Every row gives one point. Examples show where two turns around zero, p and q, send a point. Write where each new point lands after one turn and then the other. Backwards means that the second turn is done in reverse. Each puzzle has new turns, and all numbers are rounded.

Turn p:
[28 44 12] => [-31   8  43]
[-4 39 47] => [-27 -39  38]
[ -8 -44 -14] => [ 36   6 -30]
[-15 -48 -45] => [ 31  26 -54]
[-44 -14 -29] => [ -5  -5 -54]
[43 24 29] => [-4  4 57]
Turn q:
[0 6 0] => [-2  5  2]
[ 9 46  5] => [-10  40  23]
[53 33 10] => [35 42 31]
[-52 -76  16] => [-17 -89 -23]
[-10  -9 -32] => [ -5   2 -34]
Where do these land?
p, then q: [-32  24  55] => [  7 -67 -11]
p, then q: [ 30 -48  43] => [62 -3 34]
p, then q: [-17  32 -35] => [-45   8 -22]
p, then q: [ -3 -29 -42] => [  4  47 -19]
q, then p backwards: [ 22  22 -20] => [ 21 -13 -28]

Turn p:
[55  3 -7 44] => [ 60  23 -27  12]
[-27  59 -19  44] => [ 19  47  28 -56]
[ 16  23  17 -30] => [ -4 -27 -25 -24]
[ 17 -36  51   3] => [ 26 -49   8  33]
[-59  -2  19 -61] => [-70 -41  26 -17]
[-43 -18 -30 -37] => [-64  10  12   9]
[ 41 -28 -30  38] => [ 35  37 -21  42]
Turn q:
[-44  45  12   6] => [22 47 -5 37]
[-50 -17  50 -42] => [-24  28  66  37]
[  0   7 -57  48] => [ -5  14 -68 -27]
[ 60 -25  -8  28] => [ -7 -62 -28 -21]
[ 35 -11   3 -39] => [ 13 -29  35 -26]
Where do these land?
q, then p: [-24 -24  73   9] => [41  5 69  9]
p, then q: [ -8 -64  34  -5] => [-51 -26 -31  33]
q, then p backwards: [ 39  14 -24  19] => [ 37  25  22 -12]
q, then p backwards: [-43 -35  -1  33] => [-13 -18 -47 -38]
p, then q: [ 30  42 -49  20] => [ 64  18  -4 -33]
q, then p: [ 34  69  -7 -49] => [ 42 -35 -73  10]
q, then p backwards: [-28  -2 -27 -25] => [-21  25 -28  17]

Turn p:
[  9   7  34 -53  34 -27] => [  7  52  -7  19  37 -38]
[ 4 55  0 50 28 55] => [-55 -20 -13 -39  37  53]
[ 28 -31 -41 -15  21 -43] => [ 17 -27 -23   9  -6 -65]
[ 11  50 -11 -15  -3 -36] => [  9  18 -61  10   7   3]
[ 20 -19   7 -45 -32  38] => [  3  42  25 -37 -36 -15]
[-65 -29 -19  27 -32 -12] => [  3 -33  25  53 -45  28]
[ -7 -33  28  51 -15  27] => [ 14 -31  54 -15   5  35]
Turn q:
[-20  37   6 -28  -7  26] => [36 18 38 12  6 -8]
[ 28 -25  33 -37  22 -54] => [-35  16   1 -75  13   6]
[ -5 -36  45 -42 -53  52] => [-26  13  75   6 -64  -7]
[ -5   8 -61  43  18  24] => [ 14 -43 -30  54  25  11]
[ 23 -10 -34  52  28  37] => [-18 -51 -26  47  21 -20]
[-38  -9 -11  21  20 -17] => [ -8  22 -28  21  18  25]
[-4 43 15 36  8 21] => [ 24  11 -15  29  10 -45]
[  6 -24 -29 -21 -73 -58] => [ 20 -13 -18 -47 -63  59]
[ 16  15  36 -24  38 -31] => [ -9  26   3 -48  35 -21]
Where do these land?
q, then p: [ 49  13 -37 -36 -59  20] => [ 61  21  51 -35 -21 -27]
p, then q backwards: [ -9  24 -36 -12 -48  39] => [ -3 -45  15   3 -50 -34]
p, then q: [  4  15  76  15  -8 -19] => [ -5 -24  16   2  45 -62]
p, then q: [ 3  5 12 -4 47  3] => [ -9  24 -14   2  39   8]
p, then q: [-18 -47  35  -3  14 -44] => [-29   0 -47 -22   5 -49]
p, then q backwards: [ 10  49  20 -72 -27  -2] => [-55  15  52  20  -8 -49]
p, then q: [-21  -4 -14  73  31 -35] => [-78 -23 -18  32   7  12]
p, then q backwards: [ -4 -28  -7  39   9   3] => [ 28  -6 -28 -16   1  25]
p, then q: [-15 -28 -49  -1  42  36] => [-21  58 -14   3 -21  46]

Turn p:
[-24  12   4  18   5   2   8 -26] => [-30  -3  11   0  18  13  17   1]
[-30  33  -1  27 -17  17 -11   9] => [-17 -15  -9 -20  -4  48  12  -6]
[  2 -40  19  -1 -12 -25   1 -10] => [ -3  37  10  21  -4  -9 -14  25]
[ -4  -8 -16 -16 -17  24  18   0] => [  4  12  10 -14 -21  -9  18 -22]
[ 13 -19 -17 -11  23 -13  35   4] => [  9 -13  22  23 -12 -37   9   2]
[  2  38  23 -22   7  -6   5   7] => [ 32 -15   7 -15  30  11   9   6]
[ 11 -34  10  12   2  17 -28  11] => [ -2  22 -39  19 -12  -2 -13  -4]
[-27 -16   3 -15  10 -33 -26  -4] => [  0  13  21  27  15  16 -35  -5]
[ 47  10   5  -2   3  30 -25  12] => [ 19  -6 -52 -22   3 -19  -7  -6]
[ 10  23 -29   9  -6 -11  23  -4] => [-11 -30  19 -21 -12 -12   4   8]
Turn q:
[ 13 -34  28 -24  -5  -3  13  -7] => [ -2  16 -33  -7  22 -18  -5 -26]
[-30   9 -40  76 -15  24   8 -13] => [-46  13  67  30 -21  15  27  17]
[-35   0  27 -17   4 -14 -10   1] => [ -5 -16 -22  -3  27  32  -6  -2]
[  5  -6 -16 -19  10  23 -11  13] => [  3  -8  -7   6 -27  -4 -24 -11]
[  8  14 -25 -21  -6  -1  12  14] => [ 15 -11 -13   2 -30  -7  14   3]
[ 14  -5  24  18  15 -10  13  22] => [  9 -15  11   9  30 -26   0  -3]
[ 17  11  23  -1 -14   4  -4 -11] => [ -5   3   0 -32   9 -11   0   3]
[ 10   2 -23  14 -12 -11 -18  -3] => [  1  16   8   5 -13  -3  -2  30]
[ -2   9   2 -25  24 -12  -4 -16] => [ 30   2  -9 -10   3  22  -6 -10]
Where do these land?
p, then q: [  0 -17  -2 -22   3   2 -26  -5] => [ 13  11  17 -18  -3  15 -10  17]
q, then p: [ 12 -17 -30  20 -20   4  17  13] => [-10 -10  19  -4 -12  25   5  36]
p, then q: [  5 -11 -18  36 -20  15  23 -19] => [-21 -17 -27  12   0  21  35   3]
q, then p backwards: [-11  -7  19 -24 -20  11 -33   0] => [ 13  11  -6  26 -15   0 -38  -7]
q, then p: [41  0 16  7 22 -2 19 -4] => [ 10  -4   8   2  32 -25 -16  28]
p, then q backwards: [-20  28 -23  18  26 -32   2   0] => [-33  18  14  23  15  16 -10  32]
q, then p: [ -5  19  -2 -14  19 -19 -24   8] => [ 14   3 -32   0 -16 -16  -9 -10]
p, then q: [ 31  11 -29  -1  13  25   2  11] => [  9  40 -28  14  -4   1  11   6]
p, then q: [-17  29  28  -4 -18 -26  21  -2] => [  2 -37  -4  -7   8 -26 -15 -31]
p, then q: [-13 -18  25 -11  10   4  29 -18] => [ 14 -19  24  -4  21  -5  28  -8]
q, then p: [-22 -16  16  -6 -14  18 -31  17] => [-15   6  -3  17  -8  26 -19 -33]

Turn p:
[ 24 -23 -26   9  -9  20  32  16   0] => [ -7  26 -11 -21   2  18  28 -27  23]
[-10  -8 -17  38 -26 -18  17  -3  36] => [-38  -3  22 -27 -13 -19  32   8  12]
[-31  42   1  14  40 -24 -22  10 -19] => [-25 -46   0  45   3   1 -20  -6 -28]
[  6  17  -3 -18 -19  13  10 -10   3] => [ 18  13  -3 -12  -1 -15   7 -10 -19]
[ -2  -8  -7 -30  23   8   6 -14   9] => [  1  19   3  -9  22   2 -29  -8  -7]
[ 18  14   3   8  24  -7 -13  32  13] => [ -6 -10  20  19   9  37  12   2 -12]
[-43   9  63 -18 -10 -44 -22   4 -42] => [ 16 -39 -42  39   5 -27 -18  65 -13]
[ -2  -7  -6  19  11  38 -14  44  10] => [-17  29   9  30 -25  36  12  -8   3]
[ 11 -33  -5 -24 -47  -8 -10 -33 -17] => [ 42  12  -5 -17   7 -41   1  10  39]
[ 28  -3  -4   1  13  21  16 -48   7] => [ 16   0   8 -47  -8   6 -26 -26   2]
Turn q:
[-22  -9  -9  -9 -19  21  18  24  -3] => [  5 -13  -8  16  -2  27   8  -7 -33]
[-19 -10  19 -76   1  50  23 -21 -16] => [ 15 -15  58  23 -11  28 -46 -44 -33]
[ -3   3  31  19  -4   1  28  10 -12] => [ 15 -42 -11  -8   9  -1   6  -9   5]
[ 19  20   2 -34  -9  19  22  -2  14] => [ 13  10   3  18  -7   9 -10 -47   5]
[-20   3  -2  23  42 -24  25  -1  29] => [ -8 -13 -20 -21 -19  32  -7  21  42]
[ -5  15 -10  -1  -7 -35 -57  16 -14] => [-22  29  15 -27 -11 -29  40  16 -14]
[ -3 -12   6  13  -1 -15 -55   7  18] => [ 10  23   8  -6 -20 -27  21  41  -2]
[-12   8 -12  20   4  33 -37  10 -15] => [-7  3 26 26 18  1 33 27 -5]
[ 55 -16 -17  21  15 -32  10 -12   0] => [  2  28 -35 -26  35 -18 -23   5  27]
[  9   0  -7  24 -23 -18  23 -31  -1] => [-22 -14 -35   6   7 -23 -21  -4   7]
Where do these land?
p, then q: [ 19 -35 -15  -3 -29 -12  -9  -2  -4] => [ 21  14 -21  -4 -23   9  -7 -16  29]
q, then p backwards: [-46  -4  65 -16  23 -33  14  36  11] => [ 55  19  38  54 -18   5   4 -42   5]
q, then p: [-21  27 -39   5  37  21  -8  16 -41] => [-32  25 -37  -2 -23  23 -35   8 -34]
p, then q: [  7 -44 -18  24  13  -4  -9 -22  22] => [ 26   2  16  12 -55  -2   0   1   4]
p, then q backwards: [-6 22 24 17 -7  1 50  3  3] => [-26  -7 -12   8 -22 -40   9  28  -9]
p, then q: [ 30  17   8 -15   0  -7 -21  23  10] => [ 28 -18   2   1  35   1  -1  -7  16]
p, then q backwards: [  6  -4  -4  17 -10  37 -19  -6   6] => [ -6  13   9 -30   6  -1 -10  -1  30]
p, then q: [ 17  -3 -26  -8  10  45   8 -22  -4] => [-19  14  23  23  -9 -34 -16 -19  16]
q, then p: [-10   5 -33 -12 -47 -37   6 -26  16] => [-13 -16  -1  28  -4 -66   8 -15   7]
q, then p: [  4  19  37  -8  11 -12 -13   0 -18] => [ 13   1  -5 -25  22  -1  -8  34  -3]
